Rows are points. Each table stands for the endless flat space through its points: a line for two points, a plane for three, and so on. The two share one point or none. Which?

First:
array([[ 2,  8, 21],
       [ 2,  6, 21]])
Second:
array([[ 6,  6, 13],
       [ 0, 15, 25]])
They share: [ 2, 12, 21]

First:
array([[-15,  -9, -19, -13, -21,   1],
       [-17,  -5, -25, -16, -22,   1]])
Second:
array([[ -8,  -8,  -7,  -3, -15,   3],
       [-18, -13, -12, -23, -20,  -2]])
They share: no point

First:
array([[ -1, -11, -30, -12, -18,  21, -20,   6, -28],
       [ -2, -11, -25, -14, -18,  19, -15,   3, -22]])
Second:
array([[-18, -13, -13, -17, -12,   6,  -4,   8,   4],
       [  7, -13, -18, -32, -22,  16,   1, -22, -21]])
They share: no point

First:
array([[-13, -14,   1, -21,  -2, -11,  -8,  -7,  -2,  -7,  -8,  13],
       [-21,   6,  13,  -5,  -2,   5,  -8,  -3,  -6,  17, -12,  -3]])
Second:
array([[-21,  -2,   9, -13,  -4,  -1, -16,  -9,  -6,   1,   0,  15],
       [-23,  -1,  10, -13,  -5,   0, -20, -11,  -7,  -1,   5,  20]])
They share: [-17,  -4,   7, -13,  -2,  -3,  -8,  -5,  -4,   5, -10,   5]

First:
array([[ -8, -17,  -5,  -8,   0,  23,  16,   6,  -7,   0,  33,  -1,  30,
        -12, -19,  22,  -7, -21],
       [-38,   3,  15, -38, -10,   3,   1,  26,   3,  15,   3, -11,   0,
        -17,   1,   2, -17, -21]])
Second:
array([[-15, -27,  -9, -15, -16,  25,  13,  30,  -9,   8,  22,  11,  11,
        -24,   4,   7, -13, -25],
       [-33,   3,  21, -21,  14,  -5,  13,   0,   9,   8,  10, -19,  29,
         -6, -26,  25,  -1, -25]])
They share: no point

First:
array([[-23, -15, -28,  -2,  -6, -17,  11, -14, -23,   2,  22, -35,   0,
         12,   6, -28,   5,   0,   8,  40,  37, -14, -10,  23],
       [-25, -16, -26, -16,  -6,  -8,  -5, -35, -18,  -9,  10, -22,  11,
         13, -10, -27, -13,   4,   1,  30,  27,   3,  -2,  12],
       [-13, -26,  -6, -12,  -6, -14,  -5,  -5,   0,   9,   2, -20,  -7,
          7, -10,  -1,  15,  28,  11,  10,   7, -35, -18,  14]])
Second:
array([[-19, -13, -16,  -8,   4, -20,  -2, -16,   0, -13,  14, -13,   4,
          4, -23, -22, -12,  23,  10,  17,  23, -18, -20,  -2],
       [ -9, -33, -21, -33, -16,  -5,  -7, -16, -25,  12,  -1, -23, -11,
         19,   2,   3,  13,  -2,   0,  27,   8,  -3,   0,  28]])
They share: no point

First:
array([[ -1, -17,  23,   1,  -3, -13, -14,  -5,  -8, -18, -33,  25,  13,
         13,  -2, -26,  -4,   3,  -1,  -9,   7, -26,   9,  21],
       [ -3, -11,   9,  -4, -13,   4,  -3, -10,   0,  -5, -22,  13,  18,
         27, -17, -21, -16,   7, -22,  -2,  16, -20,   8,  24],
       [ -9,  -4,  22,  -8, -21,  11, -25,  -3,   2, -21, -11,  -1,   0,
         25, -29, -17, -19,  19, -30,   8,  10, -13,  -6,  11]])
Second:
array([[  1, -13,  16, -13,  -9,  -7, -12,  -3,  -6, -17, -24,   3,   6,
         12, -22, -19, -12,  18, -19,  -2,   4, -18,  -3,  20],
       [  7,  -9,  12, -23,  -9, -15,  -8,   1,  -8, -23, -28,  -3,  -2,
          2, -28,  -9, -12,  26, -23,   0,  -2, -18,  -9,  26]])
They share: no point

First:
array([[ -7,  -3,  10,   7,  24,  28,  13,  16,   4,  -1,  16,  19,   8,
         -8, -11,   8, -11, -34,  24,   1,   4,  31, -19,  16],
       [-23, -13, -12, -20,  11,   8,  -8,  -1,  -5, -14,   8,  -1,  -6,
          2,   5,  -8,   7, -12,  11,  -5,  12,  13, -26,   5],
       [-11,   1,  24,  10,  11,  10,  24,  28,  -8,  12,   1,   1,  11,
         14,  -7,  17, -13, -35,  11,  -7,  19,  20, -11,  -3]])
Second:
array([[-16,  -9,   9, -12,   3,  10,   0,  10, -10,  -8,   4,   1,   2,
          8,  -1,  -3,  -5, -20,   4,  -4,  20,  13, -20,  -4],
       [-13, -11,  14, -16,  -3,  14,  -6,   8, -12, -14,   5,   5,   3,
          6,  -3,  -9,  -9, -19,  -1,  -1,  23,  12, -21,  -7]])
They share: [-19,  -7,   4,  -8,   9,   6,   6,  12,  -8,  -2,   3,  -3,   1,  10,   1,
   3,  -1, -21,   9,  -7,  17,  14, -19,  -1]

First:
array([[ 34,  -2,   4,  23, -20,  18,  -4,  -3,  12, -13,   4,  25,  23,
         30,  -2,  11,  18,   0,  29,  22, -18,   3,  23,  15],
       [ 12,  19,   8,  14,  -2,  -6, -14,  16,   4,  12,   3,  24,  21,
         10, -22,  -6,   5, -15,  14,   7, -17,  24,  15,  13],
       [ 11,  17,   0,   7,  -3,  -3,  -9,  13,  10,  12,  -5,  16,  15,
         10, -17,  -2,   6, -20,   9,  12, -14,  22,  16,  12]])
Second:
array([[ -5,   5,   9, -14, -14,  13, -13,  12,  -2, -11, -13,  31,  35,
         31, -26, -21,  13, -16,  -6,  21, -31,   9,   1,  -1],
       [ 15,  24,   8,  21, -10,   3,  13,  29,  20,  -5,  -8,  10,  16,
          2,   4,  12, -15, -37,  31,  -7, -10,  35,  15,  15],
       [ 27,  17, -11,  19,  -3,  -3,   1,   7,  24,  17,  -5,   2,   0,
          3,  -1,  18,   5, -22,  21,  13,  -2,  23,  28,  20]])
They share: [ 15,  12,  -4,   6,  -7,   3,  -5,   8,  14,   7,  -8,  13,  13,  14, -11,
   3,   9, -19,  10,  17, -13,  17,  18,  12]

First:
array([[-15,   9,  -4,   5,  16,  14,  13,  -7, -10,   0, -14, -10,  17,
        -20,  14,  -7,  -7, -19,  16,   7, -14,   2, -19,  -9],
       [-23,   3,   6,  -7,  12,  16,  -5,  -3,  -6,  20, -22, -12,   3,
        -26,  12,   1,  -3, -27,   4,  -1, -18,  22,  -5, -23],
       [-27,  -3,  14, -13,   5,  21, -19,   5,  -6,  36, -31, -13,  -8,
        -30,  16,   6,   5, -32,  -5,  -5, -24,  37,   8, -35]])
Second:
array([[ -4,  18,   2, -11,   7,   7,   3, -10,   7,   2,  -8, -20,   1,
        -18,  13, -21,  -3, -23,  30,  15,  -8,   7,  -8, -23],
       [-34, -12, -16,  19,  19,  19,  21,  -4, -23,   8, -20,   4,  31,
        -36,  25,  15,   3, -11,   6,  -3, -38,   1, -26,  -5],
       [ -6,  14,   8,   1,   7,  21,   1,   4, -11,   6, -22, -16,   5,
        -12,  17, -15,  -3, -25,  12,  11,  -8,  11,  -6, -17]])
They share: [-15,   6,  -1,   5,  11,  18,   8,  -1, -12,   6, -19, -10,  13, -21,  19,
  -6,  -1, -20,  13,   7, -18,   7, -13, -14]

First:
array([[  7, -21,  11,   5,  -8,   5,   5, -12,  -4,  10,  -7,   2,  16,
          6,   1,  12,  -9, -20,  -7,  10,   9,   9,  -3,  15],
       [  7,  -9,   3, -19, -20,   1,  17,  -4, -20,   6,  -3,  18,   8,
         -6, -23,  12, -29, -16,   1,  30,  17, -11,  -3,   7]])
Second:
array([[ 21,   0,  -8,   8,  -9,  16,  16,   5, -12,  25,   9,  27,  -6,
        -13, -25,  11, -21, -10,  13,  10,  -5,  11, -11,  25],
       [  1, -20,  12, -12,  -5,   8,  16,  -7, -20,   9,  -7,  15,  14,
          3,  -5,  11, -29, -22,  -7,  30,  15,   3,  -7,  13],
       [  8, -13,  17, -17, -24, -10,   8, -22, -18,  -3, -11,  -4,  11,
         11,  -4,   3, -15,  -9, -36,  11,  12, -23,   6, -10]])
They share: no point

First:
array([[-15,  30, -28,  37,  -1,  18,  12, -21, -16, -15, -26,   1,  25,
          0, -45,  22, -27, -20, -19,   5,  -3,  28,  19, -28],
       [-15,  20, -20,  25,  -5,  10,  12, -17, -12, -19, -24,  11,   3,
         -6, -17,  10, -19, -16, -13,  -7,  -5,   6,  15, -18],
       [-11,   0, -20,   9,   3, -10,  12, -29, -12,  -3, -32,  31,  -5,
        -10,  -1,   6,   1, -28, -37, -11, -13,  -6,  -1, -34],
       [-21,   9, -12,   9,  -1, -12,  10, -11, -16, -19, -33,  18, -20,
         -7,  15,   0, -17, -10, -16, -15, -12, -23,   7, -13]])
Second:
array([[-13,  22,  -6,  33,  -4,  16,  27, -36, -17, -32, -30,   0, -22,
        -14, -16,   6,  10, -26,  -3, -29, -13,   6,  16,  -9],
       [-14,   7, -27,  28,  -6,   6,  11, -27,  -8, -24, -30,  24,   3,
        -17,  -1,   3,  -7, -22, -20, -27,  -5,  -4,   4, -28],
       [-15,  19, -15,  33,  -6,  12,  21, -35, -15, -31, -32,   9,  -9,
        -17, -10,   5,   5, -27,  -7, -32,  -9,   0,  11, -20],
       [ -8, -19, -42,  17,  -2,  -3,  -2, -10,   6, -11, -22,  45,   8,
        -13,  11,   0, -28,  -6, -46, -10,  -5,  -2,  -5, -28]])
They share: no point

First:
array([[  2, -25,  12, -33,  42, -20,  15,   9,   8,   1,  18,  31,   5,
          8,  12,  -7,  21,  15,   9,   5,  -7, -10,  27, -17],
       [ -5, -22,  -2, -19,  29, -14,  12,   9,   1,   5,   6,  21,   9,
         19,  15, -11,  10,  17,  18,  18,  -3, -13,  19, -12],
       [-15, -18, -20,  -1,  11,  -2,   6,   5,  -7,   7, -10,   7,  11,
         31,  21, -11,  -6,  17,  24,  32,   1, -11,   7,  -4]])
Second:
array([[-16, -18,  17, -28,  12,  -6,  -4,  -3,  -7,  41,  -6,   7,  -4,
         21,  -2,  -4,   6, -13,  34,  28,  16,   3, -10, -12],
       [-21, -24, -39,  17,   8, -11,  17,   6, -10, -19,  -7,  21,  -5,
         26,  31, -18, -11,  -5,  28,  -2,   3,  -6,  -8, -35],
       [-26,  -8, -26,   5,  19,   3,  19,  16, -28,  -9,  11, -12,   0,
         10,  21,  -9,  -7,  16,  19,   1, -18, -24,  16,   8],
       [ -8, -17, -32,   2,  28,   6,  16,   7,  -1, -33,   8,   9,  15,
         16,  39,   0,  -4,  43, -11,  13, -27, -15,  37,  11],
       [  3, -25,  22, -40,  22,  -1, -11, -14,  20,  29,  -7,  24,  12,
         25,   9,   8,  13,  14,   4,  46,   8,  12,  12,  -3]])
They share: [-11, -20, -10, -11,  19,  -2,   6,   1,  -1,   1,  -2,  13,   5,  21,  21,
  -3,   0,  13,  12,  20,  -3,  -3,  11,  -6]
